Each row is a point. The points of each table are mixes of a few directions, plus a little noise. How many directions does each table use, and how many do they share? Where both have some left over, give the other angles between the two spaces (their principal angles), to ten degrees, smallest first.
(in the rows, 128 means zero)

First (7 x 3)
[[137 129 102]
 [131 128 120]
 [143 130  82]
 [128 128 127]
 [ 94 124 228]
 [110 126 182]
 [152 131  56]]
Second (7 x 3)
[[138 118 112]
 [150  94 110]
 [ 78 173 210]
 [141 126  95]
 [115 135 156]
 [115 176 102]
 [159  73 110]]
Directions: first 1, second 2, shared 1

First (7 x 4)
[[219 117 152 110]
 [128 156  97 118]
 [133 108 140 134]
 [137  89 149 140]
 [164 124 145 121]
 [ 50 182 134 126]
 [ 66 122  80 146]]
Second (6 x 4)
[[145 132  80 191]
 [155 149 146 103]
 [131 135 147  51]
 [128 122  92 166]
 [ 95 116 207 136]
 [114 114  98 122]]
Directions: first 3, second 3, shared 2; angles 80

First (10 x 8)
[[132  62 147 111 103 170 137 146]
 [119 128 137 135  77 163 137 128]
 [103 201 129 162  37 162 137 108]
 [150   7 147  87 163 150 132 161]
 [123 183 115 144 139 100 122 113]
 [134 152 114 129 176  87 118 121]
 [130 193 104 140 183  66 113 110]
 [120 147 129 138  98 141 132 123]
 [127  96 140 122 101 159 135 137]
 [144 111 118 113 203  84 117 132]]
Second (10 x 8)
[[171 112  99 169 116 143 121 149]
 [167 130 157 154 153 110 135 128]
 [149 137  80 105 105 181 151 152]
 [172 135 172 146 165  46 149 109]
 [107 108  93 141 100 118 104 129]
 [137 145 183 116 167  68 149 103]
 [ 59 129  84  84  88 221 111 142]
 [ 74 132  98  89 100 196 119 137]
 [123 115 124 141 124  63 118 112]
 [122 137 190 136 164 136 122 118]]
Directions: first 2, second 4, shared 0; angles 50, 80

First (9 x 9)
[[123 161  74 119 113 123 149 100  77]
 [135  89 193 139 146 134 103 161 189]
 [115 202   8 108  94 118 175  66  15]
 [129 126 132 129 129 129 126 130 132]
 [124 148  95 123 119 125 141 111  98]
 [129 120 143 130 132 129 122 135 142]
 [137  74 216 143 152 136  94 173 210]
 [128 131 123 127 127 128 130 126 124]
 [132 103 169 135 139 131 112 149 166]]
Second (8 x 9)
[[132 114 134 126 143 127 125 117 134]
 [125 141 113 127 119 127 134 126 114]
 [107 211  80 135  47 133 150 172  80]
 [112 177 135 144  63 138 128 200 131]
 [124 146 116 129 112 129 133 135 116]
 [135 103 133 123 157 125 125 102 134]
 [155  17 206 123 230 124  94  87 206]
 [134 116 106 117 154 122 135  85 109]]
Directions: first 1, second 2, shared 1

First (10 x 11)
[[208  95 149 152 201 148 142 102 109 117 153]
 [ 65 184 133 153 151 164 121 167 159  94 144]
 [150  80 122 112 108  86 130  86 111 139 119]
 [ 85 102 116 107  88 101 137 199 132 122  69]
 [161 213 125 125 116 179 110  84 128 180 179]
 [120 103 124 121 114 103 130 120 124 125 116]
 [ 61 109 116 117  87  80 120 116 139 111 110]
 [233 134 143 138 182 184 143 143 106 154 143]
 [132  61 136 135 153  97 142 136 121  93 107]
 [ 64 199 114 118  79 140 107 127 151 144 142]]
Second (11 x 11)
[[117  66  40 206 132 100 134  84 139 184 176]
 [151 176 168  98 121 134 107 190 105 102 125]
 [146 174 174  90 122 138 113 178 110  98 115]
 [125  76  42 206 128  98 127 105 131 182 185]
 [123 155 184  75 130 150 136 128 132  93  85]
 [133 112  92 163 126 113 122 133 123 151 158]
 [117 107 113 138 132 127 139  97 140 138 126]
 [ 99 108 150 100 139 146 159  62 157 115  82]
 [147 168 163 102 121 133 111 180 109 105 124]
 [115  87  80 169 132 116 138  89 140 159 148]
 [136 179 203  60 126 151 124 161 120  80  85]]
Directions: first 4, second 2, shared 0; angles 50, 80

First (11 x 14)
[[150 119 128 135 100 141  63 150 100  51 169 160  92 120]
 [131  68 116  94 114  79 170 165 102  90 104  69 136  89]
 [ 74 187  69 163 104 200 163  67  87 141  98 142 139 169]
 [112 118 105 156 190 108 164 100 167 162 159  75 177  97]
 [ 83 181  74 156  87 201 144  81  74 116 101 154 123 170]
 [182 118 198 109 134 103  52 170 167 126 161 177  92 128]
 [135 142 130 136 109 151  89 130 114 100 143 162 105 140]
 [114 120 119 117 135 114 175 123 129 154  99  97 148 125]
 [158 125 159 140 157 117  73 138 167 126 181 150 119 116]
 [120 107 135 101 145  90 192 134 145 177  84  82 156 119]
 [150 123 173 100 133 103 123 151 156 164 109 141 119 136]]
Second (11 x 14)
[[125 103  94 105 106 139 118 156 104 113 125 130 146 123]
 [161 123  96 103 137 199 139 148 171 177 165 139 141 104]
 [135 178 117 105  95 205 209 107 125 187 136 123 111 118]
 [143  99 153 169 219  89  77 119 215 142 125 134 142 135]
 [159 188 123 110  73 247 151 118 121 151 149 178  69 135]
 [132  94 118 154 143 123 118 125 133  64  80 122  97 135]
 [112 119 129 135 116 103 111 129 101  92 101 131 123 144]
 [124 139 174 126 136  53 133 127 117 141 195  93 149  94]
 [ 98 146 105  86  67 127 192 133  58 149 129  96 154 115]
 [ 94 112 145 155 150  55  65 123 118 100  80 146 149 174]
 [125 105 155 158 166  67  95 123 145  94 122 117 127 130]]
Directions: first 4, second 6, shared 3; angles 80

First (10 x 18)
[[ 90 134  56 106 153  66  93 204 131 145 144  70 160 162  80 164  60 148]
 [166 129 148 185 100 158 149  94 127 104 117 184  54  94 189  80 168  94]
 [192 142 122 189  79 160 103 143 116 122 156 204  78 110 149 170 153  67]
 [ 87 116 159  67 161 124 148  99 134 138 110  79 188 142 102 116 125 175]
 [111 127  84 164 139  90 140 145 137 111 111 111  68 118 164  58 104 129]
 [134 122 186  96 125 167 142  82 125 134 124 139 167 127 118 144 163 137]
 [105 115 166 107 148 136 167  77 136 119  97 108 132 119 148  67 147 157]
 [ 93 124  91 133 154  85 140 144 138 119 109  86 104 130 142  69  96 149]
 [179 140 144 138  89 168  94 140 113 141 165 184 146 130 105 221 151  88]
 [122 131 125  95 132 126 105 150 124 147 147 113 182 149  83 189 114 136]]
Second (11 x 18)
[[137 121 193 114 119 166 154  79 132 124 114 143 144 115 130 121 178 136]
 [145 146  71 143 105 101  69 220 124 147 172 133 143 150  72 230  96 103]
 [122 121 160 142 125 132 162 103 143 112 101 125 100 107 147  75 162 140]
 [132 132  99  72 155 148  89 108  90 157 164 134 196 165 125 188  68 117]
 [113 111 226 143 114 144 203  77 168  98  69 117  94  85 138  40 225 165]
 [113 136  96 131 121  86 103 204 143 137 141  96 143 142  70 177 112 138]
 [113 130  84 100 154 112 104 139 112 143 144 109 158 153 124 146  73 131]
 [141 129 130 150 119 136 135 117 127 119 124 147  99 116 152 108 138 115]
 [131 140  42 118 146 105  73 170  99 149 169 127 147 162 126 180  43 104]
 [147 124 164 176 107 148 165  93 140 101 102 160  60  91 176  61 180 116]
 [112 120 143 118 144 130 152  96 131 121 108 115 124 122 148  82 132 144]]
Directions: first 3, second 4, shared 3

First (8 x 24)
[[105 109 151 153 209 124 182 126 148 142 150 110 145 101  85 125 127 106
   83 131 135 144 182 144]
 [119 120 133 148 147 126 138 117 145 122 128 123 134 119 114 130 119 131
  109 120 132 129 150 131]
 [118 121 131 153 145 126 134 112 152 116 125 124 134 117 114 131 114 136
  106 114 133 127 153 129]
 [136 134 131  95 134 130 140 155  96 153 143 127 124 137 135 122 150 104
  148 152 122 137 108 131]
 [ 96 105 127 230 142 118 111  48 228  60  93 125 147  95  93 146  62 188
   52  58 149 111 205 125]
 [138 135 128  97 123 131 133 152  98 148 138 129 122 139 139 124 147 110
  152 148 121 133 103 129]
 [170 161  93  62   7 138  54 154  69 127 106 156  98 178 201 127 149 144
  216 143 115 111  28 106]
 [142 137 128  86 119 132 133 160  87 154 143 130 119 142 142 122 154 105
  160 156 120 134  96 128]]
Second (8 x 24)
[[180 153  98 149 174 113 192 143 155 129 135 152 103  63 141 151 135 117
   93 164 105 159 172  88]
 [ 89  69 148 142 165 154 138 119 111 163 151  89 183 116  63 124 118 106
  118 119 131 107 176 144]
 [110  89  97 152  63 171  20  91 113 145  83 122 141 162 141 126 105 165
  162 127 141  99 113 129]
 [119 120 113 116 135 158  67 138  94 190 101 130  98 174 168 105 153 121
  157 192 146 153  88 151]
 [129 137 131  94  98 155 123 113 110 153 129 101 131 141 144 139 153 114
  153 145 124 113  97 130]
 [158 129 102 127  84  99  99 168 107  91 125 177 121 129 138 120 104 152
  154 104 115 126 117 103]
 [132 168 167 118 188  92 237 131 169  98 166 117 124  89 107 140 143 101
   78 111 120 145 154 131]
 [107 160 168 123 117  83 146 120 165  56 134 136 123 148 123 120 112 148
  108  61 141 123 109 149]]
Directions: first 2, second 6, shared 2

First (10 x 32)
[[126 129 152 151 122 130 109 126 136  92 157 134 103 109  95 146 133 136
  131 158 128 140 119 126 111 116 110 118 124 147 139 125]
 [155  31  93  54 175 152 102 177  92 170 139   8 174 219 194 112 188 132
   97  83 139 161 173 183 117  84 185 110  80  56 186 126]
 [105 136 115 120 143 123 175 151 141 117  81 130 148 129 147 154 137 132
  161 131 147  90 105 144 145 161 139 126 127 133 105 107]
 [143 116 120 125 120 134 104 121 107 148 130 115 150 162 135  89 130 110
  118  99 125 142 160 133 133 117 134 146 114 106 132 126]
 [124 164 101  98 117 119 165 108 135 178  73 179 121  82 144 124  80 109
  110 120  83 103 117  79 158 142 112 105 186 131  91 131]
 [130 123 153 171 111 137  83 129 120  74 154 125 126 145  82 117 146 119
  149 143 141 146 148 145 117 117 106 142  97 143 137  96]
 [111 177 139 144 133 102 192 106 164 143 136 174 101  73 144 160  97 162
  134 140 147  96  67 107 130 170 144 146 160 154 106 186]
 [145 142 164 208  96 124  71  92 112  99 202 140 132 165  91  75 131 129
  141 109 169 157 154 142 109 126 128 205  85 137 140 153]
 [115 100  85  52 148 143 154 174 124 142  34 106 149 127 151 155 137  98
  127 135  83 106 136 127 157 121 114  55 153 110 113  58]
 [128 162 159 161 113 117 126  96 150 117 176 171  75  67  97 150  99 149
  110 163 119 138  95  94 110 126 108 125 155 160 131 170]]
Second (11 x 32)
[[140 103 148 145 113 146  61 131 112  86 160 114 110 134  75 121 142 114
  119 154 111 167 160 129 108  87  92 105 110 135 154  93]
 [117 152 109 110 143 111 192 125 143 169  97 142 145 122 179 133 113 141
  136 103 144  90  97 127 147 169 163 149 144 121 103 162]
 [114 158 102 106 147 106 209 123 147 180  89 145 150 120 190 134 110 146
  138  96 150  81  89 126 153 180 172 154 150 121  96 171]
 [124 135 122 123 132 122 148 127 132 141 119 132 133 127 143 130 124 133
  130 120 134 116 119 127 134 141 139 135 134 126 120 138]
 [141 101 150 148 110 148  53 132 110  80 165 111 107 134  68 121 144 111
  118 157 109 172 164 130 106  79  87 103 107 135 159  88]
 [133 118 136 135 121 135 101 129 122 109 140 122 121 131 107 125 133 121
  124 139 121 143 141 128 120 110 114 119 121 131 138 114]
 [143  97 154 151 108 150  43 132 109  74 169 110 105 135  62 120 148 110
  117 161 105 177 168 129 102  74  82  99 107 137 161  84]
 [136 110 144 141 117 141  81 130 116  97 151 117 115 133  91 124 139 117
  122 146 116 156 151 130 113  98 102 112 115 133 147 103]
 [111 165  98 101 151 101 229 122 151 192  79 149 155 119 207 137 106 150
  142  89 155  69  80 126 159 193 182 162 155 119  89 181]
 [108 172  90  96 156  95 249 121 155 205  70 153 160 117 224 140 101 156
  143  81 161  57  71 127 164 205 195 169 160 116  80 191]
 [143  97 155 151 109 151  42 134 108  73 169 110 105 136  62 119 147 110
  118 161 106 178 169 129 103  75  82  99 104 135 163  84]]
Directions: first 5, second 1, shared 1

First (10 x 32)
[[140 125 125 134 126 155 104 140 147 126  92 137 106 141 138 150 111 115
  129 127 105 146 129 111 130 113 113 128 126 129 112 112]
 [134 127 126 131 127 142 115 134 138 127 109 133 117 135 133 139 119 121
  129 127 116 138 129 119 129 120 121 128 127 128 120 120]
 [121 130 130 125 129 113 142 121 117 129 150 123 141 120 122 115 138 136
  127 129 142 117 128 138 127 137 136 128 129 128 138 137]
 [120 130 131 124 129 110 145 120 115 130 153 122 143 119 121 113 140 136
  128 129 144 115 127 139 127 138 138 128 129 127 139 138]
 [119 130 131 124 129 109 145 119 114 130 154 122 144 118 121 112 140 137
  127 129 144 115 127 140 126 139 138 128 129 127 140 139]
 [168 119 116 148 122 215  48 167 192 120   7 157  56 172 160 199  72  87
  130 124  53 189 131  73 135  79  80 129 122 131  74  76]
 [116 131 132 122 130 101 153 116 108 131 165 119 150 115 118 106 145 141
  127 129 151 109 127 145 126 143 143 128 130 127 145 144]
 [ 99 135 137 114 132  65 187  99  81 134 216 107 180  96 104  76 169 158
  127 131 183  83 125 168 123 164 163 127 132 126 167 166]
 [136 126 126 132 127 147 111 136 142 126 103 134 113 137 135 143 116 120
  129 127 112 140 129 116 129 117 118 128 127 129 117 117]
 [127 128 128 128 128 125 130 127 126 128 132 127 130 127 127 126 130 129
  128 128 130 126 128 130 128 129 129 128 128 128 130 130]]
Second (9 x 32)
[[140 105 110 148 124 123 122 128 148 123 143 117 130 153  93 125 130 114
  104 122 164 105 128  82 141 116 118 141 118  92 118 113]
 [152 123  88 111 158  87 134 112 135 102 127 127 120 193  87 153  97 158
  104 131 141 117 140 136 125 152  99 138 127 115 126 116]
 [124 113 122 172 116 122 149 110 114 157 151 149 135 104 148 139  97 125
  138 144 151 132 131  89 141 130 161 131 122 147 121 121]
 [136 110 133 142 108 144 120 131 150 132 142 109 128 133 110 115 156  98
  112 113 149 112 127 103 135  97 126 139 120  93 116 125]
 [132 150 153  85 122 141 133 121 126 128 114 116 116 130 151 130 157 130
  140 117  83 147 138 214 102 117 124 126 140 140 127 156]
 [124 130 157 126 103 156 127 130 132 144 130 117 127 102 150 115 162 103
  137 117 114 135 128 149 122 100 141 128 130 126 122 144]
 [152 115 118 115 124 126 123 120 155 116 136 102 119 173  93 129 152 115
  101 110 140 111 137 138 124 106 106 145 124  87 114 128]
 [101 145 121 147 150 107 145 127  82 140 119 175 139  84 170 144  64 167
  163 164 117 153 121 112 135 180 155 106 134 195 149 120]
 [ 91 161 151 106 146 147  99 175 109 110  90 140 138  78 151 102 136 141
  154 133  93 141 103 130 127 154 121  98 137 157 159 129]]
Directions: first 1, second 4, shared 0; angles 80

First (11 x 32)
[[134 143 118 123 138  70 121 120 141 142 136 170 156 122 156 124 161 105
  137 111 149 147 132 117 141 129 154 125 162 116 101 118]
 [114 149 136 109 146 113 122 130 164 132 117 142 122 149 137 180 125  83
  166  85  99 147 121 141 134 137 164 134 122 128  89 133]
 [133 114 120 181 104 170  95 133  43  82 122 158  90  90  81 117  67 184
   53 171 156 137 163 161 141 109 138 178  86 194 178 137]
 [170 127 126 114 117 165 128 135 111 127 142  70 106 139 129 137 119 161
  148 143 105 105 101 134 100 138 106 113 142 115 147 126]
 [ 73 134 126 120 138  96 138 130 179 141 112 179 140 122 120 123 147  74
   79 103 152 153 144 115 136 116 146 145  82 150 108 135]
 [173 120 116 153 114 142 136 135  81 111 156 102 141  96 121  71 133 194
  111 186 157  96 146 111 113 126  86 108 169 132 165 112]
 [190 146 106 113 121 127 144 149 124 130 169  86 135 109 136  96 158 170
  123 164 148  98 125 103  84 137  95  94 178 127 142 106]
 [102 121 142 101 136 129 148 120 174 153 115 104 139 158 143 138 145  94
  159 102 102 122 102 117 126 134 114 109 118  92 112 134]
 [ 80  99 164 192 128 185 110 116  73  78  90 144 110 128  88 157  45 146
  152 136  97 130 164 176 181 120 142 164  90 158 141 151]
 [108 136 141 107 145 126 144 130 175 139 118 116 134 151 136 156 136  90
  166  99 100 126 118 124 127 136 132 115 124 113  99 132]
 [133 121 116  97 120  87 124 109 144 172 130 137 141 143 163 111 172 107
  114 108 143 145  88 110 127 127 129 122 133  84 125 127]]
Second (11 x 32)
[[117 112 134 134 151 117 107 130 137 112 122 157  99 147 136  77 114  96
  202 130 130 150  81 116 125 135 163 115 135 122  96 122]
 [174 140 133 106 120 157 127 103 162 169 166 108 151 148 158  78 139 139
  151 119 112  99  47 116 118 135 111  89 152  65 143  78]
 [114 109 118 131 117  94 146 137  93 100 104 119 127 114 116 154 140 145
  125 145 140 127 198 129 127 127 121 160 133 153 142 158]
 [144 122 133 112  90 118 171 101 124 122 136 116 170 133 107 147 150 147
   92 139 126  98 186 138 133 127 109 184 108 121 169 120]
 [132 147 143 126 131 164 115 109 170 151 150 151 135 145 126 110 111 102
  114 106 112 129  72 135 136 124 144 121  99 111 119  95]
 [154 115 130 123 113  88 176 133  80 103 141  81 147 129 105 172 177 143
  120 178 141 117 221 121 116 136 101 162 149 140 127 161]
 [109 146 132 137 134 150 115 131 143 136 125 149 124 121 117 149 108 113
   87 107 125 139 124 142 140 121 139 131  97 148 122 129]
 [ 91 135 113 154 173 135  71 170 124 129  98 148  71 108 151 122  93 114
  155 107 134 170  77 120 126 123 148  64 149 154  86 150]
 [133  82 105 113 127  87 112 126 120 114  93 130 109 133 177  36 126 160
  249 131 134 120  79 101 110 137 131 100 189  84 154 112]
 [137 135 132 129 125 125 146 132 113 125 141 109 137 126 113 163 146 127
   98 143 130 125 165 131 127 129 116 139 126 141 120 143]
 [103 168 132 141 127 170 123 134 141 148 131 142 137 106  99 201 108 120
   14  99 122 135 158 158 149 111 125 142  73 171 129 138]]
Directions: first 6, second 5, shared 1; angles 60, 60, 60, 80
